Every row gives one point. To make a cloud, some directions were put in groups of two or more. Within a group, all points are equally far from the middle, so they leave a hole (a ring in 2 directions, a hollow ball in 3). The other directions are filled evenly. Then the cloud was stretched, turned, moved and blurred a little. Count the holes, and give their numbers of directions, smallest first.

Cloud, 13 rows:
+2.33 -2.18
+0.73 +0.13
-2.28 -0.69
+2.38 -1.80
+0.03 +1.21
+1.78 -0.47
+1.25 -2.23
+2.13 +1.74
+1.06 +0.68
+0.24 -0.34
-0.25 -2.30
-3.40 -0.54
+0.72 +2.23
Holes: 0

Cloud (21 x 3):
-0.99 +0.54 -2.16
-1.38 -1.01 -1.55
+2.09 -2.25 +1.17
-2.14 -1.20 -0.67
+2.34 +1.20 -0.63
+3.08 -0.56 +0.45
-0.89 +1.49 -1.61
+0.13 -2.82 +1.29
-0.62 +0.22 -2.29
+1.01 +0.04 -2.27
+2.30 +1.07 -0.02
+2.51 +0.26 -1.46
+2.49 -0.84 +1.46
-0.36 -2.76 +1.22
-2.41 -0.43 -0.63
+1.17 -2.04 +2.07
+2.22 +1.27 -0.82
+0.12 -1.93 +2.20
+0.46 -2.85 +0.67
+3.11 -0.45 +0.30
+2.35 -1.25 +1.61
Holes: 1 (3)

Cloud (22 x 3):
+0.10 -2.10 +0.91
-2.91 -0.60 -0.86
-0.29 +0.18 -2.62
-1.19 -2.03 -0.95
-0.65 +0.98 -2.41
-1.48 -1.82 -1.19
-0.18 -1.68 -1.76
+1.87 -1.48 +0.33
+0.94 -1.04 -2.02
-0.31 +1.16 -2.35
+1.33 -0.12 +2.63
-1.73 -0.67 +2.30
-1.14 -1.53 -1.81
+2.68 +1.49 +0.54
+2.18 +0.96 -1.35
-0.85 +2.87 -0.38
-1.75 -0.86 +2.15
+0.54 +2.94 +1.40
-1.51 +2.76 +1.09
+1.83 +2.48 +0.16
-0.28 +0.62 +3.13
-0.47 -1.06 -2.29
Holes: 1 (3)

Cloud, 22 rows:
+0.91 -0.35 +3.33
-0.87 +0.73 -1.54
+0.77 -1.28 +3.58
-0.55 +1.62 -1.62
-2.75 +0.37 +0.06
+1.57 -0.82 +0.50
-0.58 -1.88 +2.09
-0.77 +0.74 +1.07
+2.87 -0.40 +0.52
+1.67 +1.76 -1.23
+1.82 -3.53 -0.21
+0.18 +1.46 -2.07
+2.47 +0.74 +0.45
+3.30 -1.69 +1.08
+0.96 -2.21 -0.46
-1.17 +0.94 +1.06
+2.63 -0.95 -0.34
+2.06 -3.85 -0.46
-1.69 +0.06 +1.44
+0.89 +1.56 -0.92
-1.29 +2.22 +0.03
-0.94 -0.27 +1.86
Holes: 0

Cloud, 27 rows:
+0.37 -2.46 -2.68 +0.55
-3.07 -0.57 -0.66 +1.72
+0.04 +2.56 -2.06 +1.30
+2.99 +1.54 +1.92 +0.09
-1.49 +0.27 -1.22 +2.66
+1.75 +1.38 +2.26 +0.68
-0.77 +0.55 +0.13 -1.17
+1.47 -0.88 -1.42 +0.63
-2.96 +0.86 -0.70 +1.54
-1.02 +1.08 +3.32 +1.43
+1.91 -0.19 +0.22 -2.33
+1.64 +0.32 -1.00 -2.82
+3.12 -1.84 -1.24 +1.71
+0.84 -1.15 +1.16 -2.06
-1.61 +2.03 +1.23 +0.02
-2.57 +2.10 +1.12 +0.73
+1.17 +0.48 -1.91 +2.41
+2.86 +0.42 +0.89 -0.07
+2.07 +2.02 +0.42 +2.15
+1.84 +1.75 +1.32 +2.57
-0.20 +0.44 +1.08 -0.19
+0.25 +3.27 -2.94 +0.60
-1.85 -0.20 +0.70 +0.96
-2.72 +1.01 -0.58 -1.55
+2.74 -0.57 -0.01 -0.80
+1.96 -0.67 -2.23 -0.48
-0.80 -0.93 -1.62 +0.11
Holes: 0

Cloud:
-0.43 +1.55 -0.83 -1.23
+2.72 -0.63 -0.63 -3.00
-0.49 +1.42 -3.50 +0.53
+1.14 +2.31 -1.28 -1.64
-1.69 +0.24 +1.01 -0.85
-0.74 -0.41 -0.40 +1.51
-1.20 +2.96 -1.36 -1.72
+1.99 -1.25 -2.49 -0.11
+0.15 -1.88 +2.06 -1.14
+2.80 -0.27 -1.73 +0.67
-0.23 +1.90 -1.76 -0.20
+2.23 +1.27 -1.81 -3.21
-2.04 +2.50 -2.56 +0.83
-3.17 +0.29 -0.93 +1.92
-1.09 +0.93 +1.64 +0.55
+2.59 -2.81 +0.51 +0.70
+0.56 -1.12 +0.74 +1.53
+0.00 +0.41 -0.78 +2.69
+2.02 +0.38 +0.02 -0.60
+2.51 -1.22 +0.50 -2.60
-1.45 +1.74 -2.87 +1.91
+2.49 +0.64 -1.95 -0.33
-0.86 +2.40 +0.29 -0.79
-0.36 -1.49 -0.24 -2.67
-0.25 -2.14 +0.54 -2.22
-0.47 -1.04 +0.21 +2.51
-0.79 +1.75 -2.40 -1.27
+0.34 +1.80 -1.84 -1.20
+1.43 -1.67 +0.38 +0.86
+2.88 -0.55 -1.37 -1.37
-1.62 +3.06 -0.78 -1.40
Holes: 0

Cloud:
+1.38 -2.30 -0.50 -0.26 +0.67 -0.56
-2.02 +0.88 -0.67 +0.05 -3.75 +3.17
+0.76 +1.35 -0.20 -1.48 +1.46 +2.44
-2.57 -2.65 +0.01 +1.92 -0.81 +1.07
+1.85 +2.17 +0.35 +0.75 +2.75 +1.44
-1.18 -0.38 -1.83 -1.31 -0.24 +1.72
+0.62 -1.54 +0.58 +0.16 +3.96 -2.52
-0.96 -0.96 -2.69 -0.69 -1.35 +0.19
-1.53 -0.54 -1.08 +0.97 +1.57 -0.39
-0.94 -2.29 +0.42 -0.76 -0.97 -3.30
-1.80 -3.71 -1.39 -1.69 -2.81 +0.03
-2.10 +1.31 -1.76 +0.85 +0.95 +0.61
+0.24 -1.07 +0.25 +2.03 +0.12 +0.13
+2.20 -1.89 -1.06 -1.62 +2.54 -1.06
+0.63 -1.48 -1.58 -0.95 +0.05 -1.22
+0.73 -0.50 +0.65 +1.04 +0.95 -2.80
-2.67 -4.84 -1.17 -1.34 -1.34 -0.90
+0.92 +1.76 +2.13 -0.09 +3.01 +0.26
-0.36 -1.23 -1.61 +0.97 +2.57 +0.18
-1.61 +0.77 -2.93 +0.23 -1.96 -0.88
-1.67 +2.80 -1.93 +0.88 -0.46 +2.52
+0.41 +2.50 +0.51 +1.93 -0.58 -0.94
+1.24 +0.66 -0.85 -1.04 +0.81 -0.61
+2.58 +4.50 -0.65 +1.07 +0.51 +1.78
-0.83 -1.16 +2.10 -0.60 +2.56 -0.39
+0.34 +0.38 -0.57 -1.39 -1.60 +2.13
+1.83 -1.30 -1.62 +1.09 +0.40 +0.34
-0.18 +2.24 +0.41 +0.93 +3.62 +0.89
-0.92 -1.03 +0.08 +3.51 -0.62 +0.24
+1.96 -0.24 -0.89 -1.17 -2.13 +1.00
-4.43 +0.99 -0.20 +2.29 +0.02 -0.69
-3.66 -0.57 +1.69 +0.49 +0.12 -1.03
-0.04 +0.34 -0.22 +3.32 -1.43 +0.79
-1.31 -1.47 -0.30 +2.29 -0.50 +1.09
-3.22 -0.66 +0.84 +2.68 -1.24 +1.18
-1.04 -0.32 -2.35 -0.85 -0.45 +0.76
+1.12 -0.60 -2.70 -0.28 +1.78 -1.27
-1.18 -3.58 -1.06 +2.10 +0.60 -0.59
-1.54 +2.47 +0.44 +0.62 -0.22 -1.22
+1.25 +0.13 -0.36 -2.63 +0.25 -0.81
-0.72 +0.83 +1.75 +2.92 +1.26 +2.44
+1.22 -2.12 +0.53 +1.69 -0.59 +0.88
-1.08 +3.60 -1.54 +2.44 -2.21 +2.50
+0.90 +0.33 +1.64 +1.17 +0.49 +0.21
+1.86 +2.00 +0.19 -1.93 +1.08 +1.63
+1.08 +3.27 +0.18 +1.01 +1.96 +0.26
Holes: 0

Cloud:
+0.92 -0.79 +2.75 -1.79 -0.65 -1.01
-0.16 -1.83 -2.34 -2.27 +0.17 +1.72
+1.10 -0.28 -2.86 +0.28 +0.28 +0.70
+2.28 +1.81 -0.39 -2.22 -0.93 -0.41
-2.12 +0.53 -0.49 +0.46 +2.06 +2.57
+0.25 +0.28 +2.35 +0.52 +1.01 +1.25
-0.02 -0.37 -0.32 -1.14 +2.99 +0.65
-1.22 +0.78 -3.05 +0.22 -1.83 +1.40
-0.86 -0.81 +2.69 -1.65 -1.00 -1.45
-3.04 -1.94 -3.29 +1.40 -0.88 +1.90
+0.70 +0.82 +0.85 +0.00 +0.86 +3.01
-0.80 +0.01 -0.58 -2.75 +0.92 +3.17
-0.07 -1.82 +0.00 +2.24 -3.21 -0.01
-1.66 -0.76 -0.67 +0.24 -2.62 -2.47
-1.24 -0.02 +2.11 -1.57 -0.73 +2.32
-0.19 +0.34 +0.92 +2.48 -1.41 -1.72
-1.42 +1.07 -2.54 +0.05 -1.48 -0.81
-0.09 +1.80 -0.58 +0.80 -2.78 +1.44
-0.52 +0.46 -1.55 -1.03 -3.34 -0.60
-0.80 -0.11 -0.18 -1.71 -3.67 -0.70
-1.43 -0.53 -1.85 +2.08 +0.22 -1.10
-0.66 -2.19 -1.56 +0.78 -2.39 +3.15
+0.75 +2.37 +1.60 -0.86 +0.60 -2.27
-2.80 -2.32 -1.52 -0.50 -0.48 +3.19
+0.33 -0.90 -0.10 +2.39 -2.17 -1.35
+0.14 -1.59 -2.32 -1.59 -1.30 -0.19
+0.31 +2.06 -1.51 -0.39 -1.65 -0.99
-1.64 -1.68 -0.83 +0.64 -2.21 -2.18
-1.02 +0.03 +0.22 +2.45 +1.00 +0.76
+2.09 +1.70 -0.31 -2.73 -1.15 +0.54
-2.23 +0.50 -1.92 +1.72 +1.05 +2.04
-1.23 -0.43 -3.72 +0.61 -0.97 +0.61
-0.78 -2.57 +0.55 +1.22 -3.31 -0.24
+1.64 -0.36 +0.60 +1.86 -1.33 -0.75
+0.97 +2.67 +1.61 -0.38 -0.34 -2.27
+1.25 +0.81 -2.75 -0.86 -0.05 +1.17
+0.32 -1.27 +0.79 -1.04 -3.31 -1.56
-1.97 +1.12 -0.76 -2.18 +2.07 +1.47
-1.70 -1.31 -2.69 +2.25 -0.21 -0.15
-0.24 +2.20 +3.37 -1.40 -0.31 -0.11
-2.91 -0.21 -0.18 +0.97 -3.34 +1.42
-2.60 -1.31 +1.31 +1.12 -1.87 -1.89
-2.83 -2.05 -0.44 +0.48 -2.24 +2.66
-0.52 -1.03 +2.39 -1.40 -2.75 +0.39
+1.59 -0.48 -0.21 +1.60 -0.73 -1.07
-0.76 +1.66 +3.16 +0.53 -0.26 -0.36
+1.86 +1.94 +1.96 -2.39 +0.37 -1.49
-0.83 +2.13 +3.31 -0.48 -0.44 -0.94
-0.84 -0.79 -3.80 +0.58 -1.21 +1.97
-0.25 +1.84 +0.18 -1.89 +2.10 -1.08
-3.34 +1.11 -1.78 -0.71 -0.50 +0.18
Holes: 2 (3, 3)

Cloud:
+0.55 +0.67 -0.24 +3.98 -1.01 +0.44
-1.07 -0.08 +1.23 +2.14 +2.27 -1.14
+2.57 +1.69 -0.72 +1.72 +0.19 -1.93
+2.44 +1.79 +0.73 +2.88 +0.68 +0.62
+1.18 +2.65 +1.98 +0.47 +0.23 +0.02
-0.06 +1.50 -1.63 -1.90 +0.44 +0.79
-1.18 -0.46 +0.73 -1.40 -1.38 +1.51
+0.23 -0.75 -2.93 -0.93 -3.79 +0.51
+1.39 -0.59 -0.33 +2.02 +3.26 -1.24
+0.59 -0.25 -3.21 -0.50 -2.18 +1.65
+1.51 -0.77 -3.11 +1.48 -1.35 +0.46
-0.44 +1.56 -0.08 +3.42 -0.92 -0.74
+1.31 +0.22 -1.74 -2.10 -4.14 -0.24
+2.95 -0.69 -1.49 +1.11 +1.16 +0.04
+0.00 -0.14 +1.15 -1.22 +1.21 +1.55
+0.72 +0.23 -3.02 +1.91 -1.99 +0.04
+0.07 +1.17 -0.70 +0.53 -4.20 +1.34
-1.09 -1.42 -0.78 -1.12 -1.25 +1.58
-1.37 +1.36 -1.09 +1.94 -1.44 +1.57
+0.12 +2.91 +1.15 +2.89 +2.47 -0.98
+0.54 +2.59 -0.64 +2.45 +3.29 +1.72
+0.53 +2.09 -0.76 +0.23 +2.19 -1.51
+0.03 -0.09 -2.41 -0.14 +1.54 +1.22
+0.80 -1.45 -2.75 -0.79 -3.79 +0.60
+1.90 +2.48 -0.08 -0.90 -1.63 +0.74
+0.10 -2.01 -1.95 -0.22 -1.47 +1.65
+0.66 -0.44 +1.05 -1.16 +0.36 +1.82
+1.61 -0.50 +0.75 -1.67 +0.37 +0.28
-0.45 -0.97 +0.19 +3.62 +0.38 -0.05
+2.61 +0.09 -1.50 -0.30 +1.41 +0.94
+1.28 -1.75 -1.31 -0.48 -4.11 -1.14
+0.52 +1.80 -1.39 +2.15 +1.78 -1.66
-0.16 -1.18 +0.72 -1.15 -3.60 -0.06
+0.82 +1.56 +1.65 +1.21 -2.27 -0.79
-0.39 -1.00 -1.22 -2.45 -1.91 +0.97
+2.40 +0.31 -0.35 +0.25 -0.02 -2.44
+2.73 -0.83 -2.27 +1.43 -0.36 +0.09
+0.47 -0.25 +1.04 +2.67 +4.03 +0.14
+1.36 +2.33 -1.38 +1.42 +3.09 +1.34
-1.63 +1.00 -0.50 +2.04 -1.69 +1.21
-0.61 -0.02 +0.30 -1.28 +1.21 -0.89
+1.59 -1.94 -0.80 -1.16 -3.21 +0.73
-0.18 +1.71 -0.59 -0.48 -3.89 +1.34
+1.02 +2.67 +0.47 +2.53 +3.61 +1.51
+1.72 -1.14 -1.04 -1.41 -3.91 -1.06
+0.80 +0.45 -0.22 -1.81 -0.91 -1.85
+0.57 +1.15 -1.47 +1.79 -1.51 +2.65
+2.12 +2.03 -0.78 -0.52 -1.47 +1.75
-0.47 +0.42 -1.21 -1.02 -1.11 -1.77
+0.84 -0.96 +0.90 -1.74 -2.49 -0.59
Holes: 2 (2, 4)

Cloud, 83 rows:
-0.49 +1.50 -1.96 -0.18 -0.93 +2.21 -3.77 -0.19
-3.04 +1.20 +0.92 -3.30 -1.24 +1.97 +0.04 +3.22
+1.11 -0.40 -1.95 +0.34 -1.06 +3.35 +2.79 +1.06
+1.46 +0.07 -1.58 -3.33 -1.22 -0.15 +2.30 +0.93
-0.69 -0.47 +3.12 -3.20 -0.98 -0.65 -1.09 -0.90
+1.00 -0.10 +1.73 -0.37 -2.07 +3.76 +1.11 -0.21
+1.48 -1.07 +0.38 -0.02 -2.82 +0.90 -0.32 +1.16
-1.05 +0.74 +1.34 +0.24 -3.96 +1.31 +0.72 -0.98
-0.16 +0.09 -2.10 -1.12 +0.55 -2.51 +1.00 -1.25
-1.92 -0.62 +2.94 +1.45 -1.44 +1.05 +0.85 +0.67
+0.52 +0.03 -2.89 -0.03 +0.96 -0.14 +1.79 -0.65
-2.13 +0.55 +4.27 -3.21 -1.68 -0.04 -1.17 -1.51
-0.71 +0.22 +1.22 -3.84 -3.06 +2.08 +0.48 +1.64
+0.17 -0.72 +4.17 -0.42 +0.27 +1.21 -2.22 +2.28
+0.69 +1.58 +2.93 -3.88 -0.42 +0.11 +0.58 +1.58
-0.75 +1.34 +1.23 +0.67 -0.78 -0.25 +0.43 -1.44
+0.57 +0.98 -2.37 -2.11 -0.45 +0.27 -1.66 -2.92
+0.93 +0.27 -2.07 -1.34 +1.00 +2.51 -1.06 +1.94
+0.50 -0.05 -2.02 -0.48 +0.01 +0.43 -1.88 -1.02
+1.25 +0.34 +2.76 -0.07 +0.80 +2.59 +1.18 -2.57
+2.14 +2.27 -2.73 -2.21 +0.08 +1.74 +2.34 -0.11
+1.53 +1.41 +0.36 -1.63 +0.49 -1.76 +1.06 -1.78
-0.55 -0.25 -1.70 +0.13 +0.61 -0.26 +0.61 -2.78
+1.34 -0.48 +2.06 -3.05 -0.46 +2.02 -3.01 -0.24
+1.45 +0.52 +2.95 -0.39 -0.71 +1.34 -0.08 -1.83
+1.53 -1.93 -1.93 +0.24 -1.80 -0.26 -2.31 -0.72
+1.76 -0.76 +1.58 -1.75 -2.47 +2.41 +1.54 +1.71
+1.73 -1.29 -0.87 -0.42 -0.21 +1.62 +5.03 -0.01
-1.26 -0.05 +1.02 -1.83 -1.73 +0.91 +0.82 +1.14
-0.89 +0.35 -1.46 -0.15 -2.35 +1.29 +1.04 -0.69
+0.08 -0.32 +3.10 -0.15 +1.65 +0.91 -2.19 -0.78
+0.26 -1.27 -0.57 +0.33 -1.66 -1.52 +1.44 +0.47
+1.60 +1.01 +1.78 -2.10 -1.53 -0.24 -1.58 +1.07
+0.33 +1.70 +1.68 -0.50 +0.24 +2.21 +0.33 +1.69
-0.76 +0.47 +2.82 +0.86 +1.17 +2.49 +3.53 -0.47
-0.78 -1.98 +1.05 -2.30 -2.19 +0.01 -1.82 -1.21
-0.19 -2.62 +1.60 +1.35 -2.54 +1.77 -1.66 -2.10
+1.96 -0.38 +0.38 -3.72 +1.91 +1.05 -2.48 -1.48
-0.62 +0.10 -1.59 -1.83 -1.31 -1.84 +1.55 +0.94
-0.60 -0.77 +1.11 -2.35 -0.74 -2.04 +1.84 -1.21
-0.68 -2.84 +1.83 -0.26 -1.32 +0.78 +1.27 -0.33
-0.26 -1.72 -2.59 +0.31 +0.07 +0.00 +4.26 -1.21
+2.40 +2.09 +1.98 -0.49 +1.46 -1.41 +1.22 -1.50
+3.05 -0.10 +2.06 +1.12 +1.51 -1.27 -0.67 +0.40
+1.68 +1.91 -0.35 -1.29 -0.83 +1.28 -1.12 +0.69
+0.72 -1.64 +2.07 +0.97 -0.28 -0.73 -2.82 -1.02
+0.10 +0.61 +3.43 +0.08 -0.24 +1.95 -2.27 -1.53
+0.29 -1.44 +0.57 +1.68 -1.93 +1.74 +1.64 -2.29
-0.26 -0.61 +2.26 -1.93 +1.14 +0.36 -1.93 +1.48
-0.48 +0.11 +0.28 +0.94 +0.84 -0.12 -3.87 -0.34
-1.31 -0.28 +1.79 -2.58 -2.86 +1.62 +0.95 +2.17
+0.09 -0.62 +2.32 -1.83 -3.83 +0.04 +0.48 +0.43
+1.18 +0.01 -2.44 +1.45 +1.61 +2.05 +0.15 -0.05
+0.65 +0.23 +2.03 -1.19 -0.55 +0.99 +0.86 +0.49
+0.81 -1.05 -4.03 -1.13 -0.44 -0.65 +1.55 +2.95
-0.36 -2.35 -1.91 -1.93 +0.99 -0.02 +4.22 -1.11
+2.72 +1.91 -2.38 -1.34 +0.99 +0.89 -0.51 -2.61
-0.45 -0.66 -2.77 -0.99 +1.29 -1.63 +1.53 +0.25
-1.90 +0.42 +0.86 +0.24 -3.06 +0.19 +0.67 +0.54
-0.40 -1.29 +0.99 +1.88 +0.85 +1.39 +0.36 -0.56
+0.13 -2.61 -0.08 +1.03 -1.91 +1.38 -0.60 -0.37
-1.11 -0.28 +4.24 -0.34 -0.93 +0.54 -0.22 -1.43
-2.88 +1.06 +1.39 -2.68 -3.28 +1.82 -1.05 +1.00
+1.35 -1.04 +1.11 +0.18 +0.11 -0.17 +4.03 -1.03
-1.43 +2.53 +1.86 -2.18 +0.36 -0.33 -3.03 -0.58
-0.32 +0.20 +2.75 -2.26 -2.78 +0.59 +1.60 +0.46
+0.14 +1.37 +3.29 -2.96 -1.61 +1.52 -3.13 +1.01
-1.25 -0.76 -0.66 +1.18 -1.70 +1.32 -1.32 +0.59
-2.21 -2.39 +2.17 -1.56 -0.35 +1.42 +1.29 +0.40
+0.26 -0.11 -3.73 +0.12 -1.47 +1.12 -3.28 +0.67
+0.02 +2.52 +2.97 -3.33 +0.46 +0.20 -2.92 +1.67
+3.41 -0.59 -2.08 +0.74 +0.78 +0.48 +0.02 +1.21
-0.67 -0.37 +2.28 +0.23 -2.10 -0.49 +0.04 +0.02
-0.17 +0.08 +0.44 -2.51 +0.10 +0.78 -1.19 -0.02
-1.83 -1.23 +0.03 +1.67 -1.92 +0.35 +0.41 +0.31
+0.95 -0.01 +0.82 -1.70 -0.35 +0.45 +2.30 +0.40
+0.79 +0.40 -3.54 +2.64 -1.26 +2.46 -0.95 +0.17
-0.38 +1.03 -1.72 -1.49 +0.38 +2.62 -0.37 -2.40
+1.31 -0.67 -1.70 -2.30 -0.34 +1.04 +1.86 -0.99
-1.95 +2.47 +2.19 -3.43 +0.47 +1.26 +1.56 +1.81
-0.87 -0.95 +0.91 -1.48 -0.37 +0.48 +2.39 +3.84
-1.07 +0.22 -0.45 +1.35 +0.25 +0.10 -1.63 -0.35
-1.10 -2.35 -2.58 -0.64 -0.30 -1.31 -0.19 +0.51
Holes: 0
